Rows are points. The last column is the point's height on a tilted bowl or saddle (a function of degree 2), plus a little noise. Count its main directions that bend up, bend down and stay straight.

Points:
[[-50  -1   0 -19]
 [-13  57  -1  65]
 [ 37  -3 -15  -8]
 [ 19   9 -43   4]
 [-29 -13 -12  -5]
 [ -8   1  -1  -4]
 [ -3  10  29   9]
 [-15  14 -47  43]
 [ 28 -24 -42 -20]
 [-33  24  -9  13]
 [ 11 -22  -7  -2]
 [  1 -38  35  40]
 [  3  -4 -55  17]
 [ 39 -29  12  25]
 [-26  19  34 -11]
 [  3 -24  37  30]]
Directions: 2 up, 1 down, 0 straight

Points (27 x 5):
[[  5 -15 -32   8  20]
 [-51  -7   0   1  35]
 [-26 -12  -3   0  17]
 [-49  -2   5 -10  24]
 [-14  -3   8  15  10]
 [ -4  -3 -20  20  11]
 [-13  -2  -2 -45   8]
 [ 32 -39  -5  -1  47]
 [-57  -7  28 -49  32]
 [ 46  12   8  35  41]
 [ 49   8   1 -25  24]
 [ 33 -16   8  -1  22]
 [-50 -14 -23   8  46]
 [ 25  17   7  -8  -1]
 [  2  18 -18 -14  -4]
 [  9  25 -21  22   0]
 [ -6  40  63  10  13]
 [ -6  22 -71   6  10]
 [ -8   5 -17  56  32]
 [-13   3  52  -8  -4]
 [-13 -30  30  -2  23]
 [ -1 -22  21 -27   6]
 [ -4  -3  10   5   3]
 [ -6  -4  25 -19  -6]
 [-15 -48  46 -56  29]
 [-10 -28  -5  10  30]
 [ 73  31 -20 -14  62]]
Directions: 3 up, 0 down, 1 straight

Points, 40 rows:
[[ 19 -17  20 -28 -18 -11   2]
 [ 10  11   8 -32  12  40  10]
 [ -2 -19 -39 -26 -13 -20  16]
 [-10 -23 -21   4  -3 -24   3]
 [-37   8 -96 -21 -32   4  32]
 [ 33  11 -48  34  31   1  19]
 [-17 -15  22  38  -8  19 -10]
 [-21 -40   0  18  13   8  -4]
 [-63 -23   3  -7 -41  11  -5]
 [-11 -11  12  12  22  21  12]
 [-26 -16  20 -26 -29 -42  10]
 [ -4   7 -59  13   2  42  20]
 [ 30  47  43 -27  18  10  -5]
 [ 49   8  -7 -89 -43  -8   4]
 [-10 -31 -26  12  -4 -24   1]
 [-11  28  28   5  34  -8  24]
 [-25   2  23 -16 -63   7  37]
 [ 24   3  -4 -22   2  18  -2]
 [-48   9  11  -1  16  25  19]
 [-17  -1   3 -17  -1 -23   0]
 [ -7   1  46 -28 -70 -19  42]
 [-26  20 -11 -37 -13  23  13]
 [-32  43  19 -19  -6 -35  32]
 [  0   2  26 -15   4  -1  -5]
 [  0 -56  26  10  40  27  51]
 [-25  -9   3  12  -9  10  -6]
 [-15 -22  -5   7  14  22   6]
 [-43  54  -6   2 -27   5  56]
 [ 13 -22 -21  29   9 -23   7]
 [  0   9  18   4  -5   6   2]
 [ 17 -37  -8  -5   6   8  11]
 [ -7   3  -6  -7  24  36  22]
 [-12  23 -19  32  10 -24  18]
 [-19  -4 -20 -16  32  28  16]
 [ -9   0 -11 -11 -18   2   3]
 [ 47 -35  36 -10   4 -84  83]
 [-25 -23 -22  29 -13 -12 -19]
 [  0   4 -36   2  60   9  35]
 [-16  58   9 -26   5  40  47]
 [ 32  -6 -25  24  26  54  40]]
Directions: 3 up, 1 down, 2 straight

Points, 60 rows:
[[  18  -60  -29  -17  -37   10   28   18   -1]
 [ -10  -49    2   -1  -48  -12  -37  -52  -25]
 [ -27   54  -27   60   -5   33   16   65 -102]
 [ -13  -60   -9  -33    2   12   -4   25  -34]
 [  17  -10   11    9   57  -31  -47   11  -22]
 [ -28   22    3   25   12    0  -30   35  -33]
 [ -23   -6   39  -67   -3  -31  -38   -1   32]
 [  -8   24  -16   -6   31  -67    8  -25    8]
 [   2  -25   17  -31  -15   -8   21   34  -34]
 [   4   15   48   -3    2  -19   -9  -57   27]
 [ -32   17  -26   45   -7   19   11   21  -35]
 [   3   -7   14  -43   -5  -13    8   18  -16]
 [  59   13   61    6   28    9  -14  -55  -40]
 [ -35  -15  -15  -13    4  -34  -17   13   -4]
 [ -29   -4  -22  -15  -12  -31  -20   52  -32]
 [  15   23    2   55  -12  -26   15  -24  -25]
 [   3  -25   43  -17  -26   23   12   16  -29]
 [   1    4   13  -32  -53  -24   20  -58   22]
 [  18  -29    9    4   22    9   -8    7  -23]
 [ -12  -19  -15  -44   10    7   28    8  -20]
 [  42   24    3  -27  -16  -34   29  -20  -17]
 [ -17  -10  -14   42  -52  -18   36   -4  -24]
 [ -24  -12    1   14    5  -28  -15   33  -24]
 [ -40   44  -28  -15  -25  -12  -15   37  -31]
 [   0  -28  -34   19   32  -15   -9  -18  -11]
 [  -3   -3    7  -26   28   10    6  -47   -3]
 [  13   28  -20   19   50   12   18    8  -33]
 [  38  -26  -42    0    3   27   17  -20    2]
 [  15   10   33  -35   41  -19  -15   -3   -6]
 [ -24   -9    9  -28   25    4   -9  -39    2]
 [ -20   14  -15  -34   20  -11  -36   24   -8]
 [ -10  -10  -17    3    1  -18   42  -21   -7]
 [   7  -27  -12  -55    2   15  -15   43  -48]
 [  67  -33   15  -50  -21   34   25   -6  -39]
 [ -18   11   35   48   -3  -22  -31    6  -17]
 [  -9   21  -35   10   26    2  -22    7  -20]
 [  25    2   36    4   14   19   38    0  -18]
 [ -10   -1   21   33    1   45  -25  -23  -20]
 [  11   14  -23   63   -1   21   24  -14  -14]
 [  39   43  -22  -24   24  -38  -23  -21  -16]
 [  -7   -8    5   -2  -35    0  -48   13  -27]
 [  -9   43    2   -7  -12  -41  -23  -10   25]
 [   8  -21   21   45   24   -9  -17  -30  -13]
 [  18   39   19  -15  -16  -25   22  -22    5]
 [ -25   -6   -4    1   17    6  -31   -5   -7]
 [  21   46   23  -14  -13  -26  -22   17  -13]
 [  19    8    0  -26   47  -37   -3  -45   -3]
 [  19  -88  -17  -22    1   35    6  -26  -10]
 [   2    2    4  -10   27    6    1   11  -17]
 [   2   -6   11  -22   -2   -1   -9  -14    0]
 [  11   42  -21  -40   28  -44   19   26  -36]
 [  13   34   -5   13   10  -34   19   15  -29]
 [ -22    5  -56   21    0  -49   19  -19  -32]
 [ -13  -39  -53   29   24  -42   33  -24  -31]
 [ -16   11   -3  -16   -1   -8  -33  -12    8]
 [ -30   -7  -27  -18   19  -20    2   17  -15]
 [ -28   23    0  -30  -29   22   48  -48    2]
 [  21    8   -7  -29    0   30   11   18  -30]
 [ -31   -1   37  -50   22  -12   19  -19    6]
 [ -21  -12   40   -5  -20   -4   -3   -7    0]]
Directions: 1 up, 5 down, 2 straight

Points, 72 rows:
[[  6   8   7  13 -17 -68 -36 -33  36]
 [-17 -25  18  17  -5   8  48 -55  29]
 [ 32 -11  28   8  -8 -12  11   1  -3]
 [ -1  -3 -25 -25  -9  32 -11 -36 -15]
 [-14  -3  16 -37  -5 -12  14  22 -14]
 [-31   6  23  -4  36 -10  24 -11   0]
 [ -7  30  12  19 -44   4 -35  23  17]
 [-34  36 -13  10  28   3 -34  22 -16]
 [ -1 -29   1  26 -24  30  36  49 -10]
 [ 21   1   4  34   2 -30  35 -16   3]
 [-22   9 -23  32  14 -16  41 -15 -21]
 [ 16 -13   5 -50  -5  -9  -6  13 -19]
 [ 35 -37   9  20 -13 -34 -23  35 -17]
 [-21  41 -29   1 -18 -11   1  23 -20]
 [  9 -31  12   8 -41 -56   0   0  -2]
 [ 65 -12  14   3  19 -38  11  16 -18]
 [ 28  12  11  18  19 -19   6  18 -10]
 [ -4   5  15  -2  39  -4   8 -21  10]
 [ 36 -26  20  17  -5  11  18  11 -19]
 [ 12  22   3 -16  -7  -1  -8   1  -5]
 [ 69  21  -4  -4  16  14  45  -3 -64]
 [-10   1  -7 -45 -16  19 -10 -30   6]
 [-15  23   3  18 -44  26 -13 -17  19]
 [ -9  21 -19  42 -37  18 -13 -22  10]
 [-35 -66 -32 -18  19   2   3  19 -12]
 [-14 -62  19 -43  38  13 -17 -55  20]
 [ 16  50  -7  12  42 -38  27 -31   1]
 [-10  -6 -31  25  -3  44   2  25 -32]
 [ -2  25  -9  -7 -18 -13  15  26 -18]
 [  1  26  38 -33 -35 -24  -4  52 -38]
 [ 37  35 -16   4  -4  35  -1 -36 -26]
 [  9  32 -78 -16  -4 -43  16  34 -48]
 [ 32  21  30 -18  11  11 -27   9  -6]
 [-63  34  31  16  -6  51  24  -4 -40]
 [  6   5  30   4  19  19  -3 -22   0]
 [ 12  27   7 -55   0 -58 -21  10  -2]
 [-48  29   2  32 -46  75 -16 -23 -11]
 [ 20 -56  17   6  53  19  -6   6 -29]
 [ 39  21   5 -16 -13 -37   2 -37  24]
 [  9 -13   5   7 -43 -33 -11   6   1]
 [-23  25 -70 -14  32  39 -12  34 -42]
 [-15 -43 -24   7 -25  11   0 -28  -6]
 [-19 -11  20   3  31  66 -47   9 -63]
 [ 47  17  -3   0   1 -15 -33  18  -4]
 [ 10  -4  17  24  -8  -1 -73   9  10]
 [ -9  16  14   3 -11   6 -35  -8  10]
 [-56  26 -25   9  -8  59   9 -37 -48]
 [ 48 -24  -7  30 -24 -14  31 -18   4]
 [ 59  18  31   5 -10   6  14  25 -29]
 [  7   9  13  38  24   1   5  17 -15]
 [  4  11  14  20  16 -16  -6 -28  21]
 [ 33  19  41   9 -33  20 -21  17   6]
 [-15  -6   6 -29  24  48 -52  15 -39]
 [-13  42  -6 -18 -15  81  18  33 -64]
 [ 25 -20  30  37  18   7 -11  -8  -2]
 [ 16 -38 -23  -4  -7  -9  12   9 -10]
 [ -8 -12   7  28 -26   4  -4  52 -10]
 [ 61  31 -42 -14  26  61   4   6 -95]
 [-41   2 -32 -71  29  28  -7  51 -12]
 [ 32  31 -51  55 -36  18 -15  -5  -7]
 [-25  -2 -19 -63  -7  22 -16   8 -15]
 [  9  20  -6  37  -3  15  12  12 -16]
 [-12   1   4  -4   9  24  16   0 -22]
 [ 31  -5   4   1  39  18 -12   5 -17]
 [  6   6  -1  24   4   2  26  -1 -14]
 [ 13 -35 -21 -21   6  22   8   0 -23]
 [ 16 -13 -25  10   8  26 -31  15 -22]
 [ 67 -43  15  20  14   4  25  -2 -25]
 [ -7  30  25  -8   1 -11 -25  -5  18]
 [ 30 -27 -29  -8 -13  11 -17 -53  -6]
 [-22  28  40  -8 -10 -27   5  33 -19]
 [ 23 -24  18  22   3 -14 -26  57 -18]]
Directions: 3 up, 4 down, 1 straight
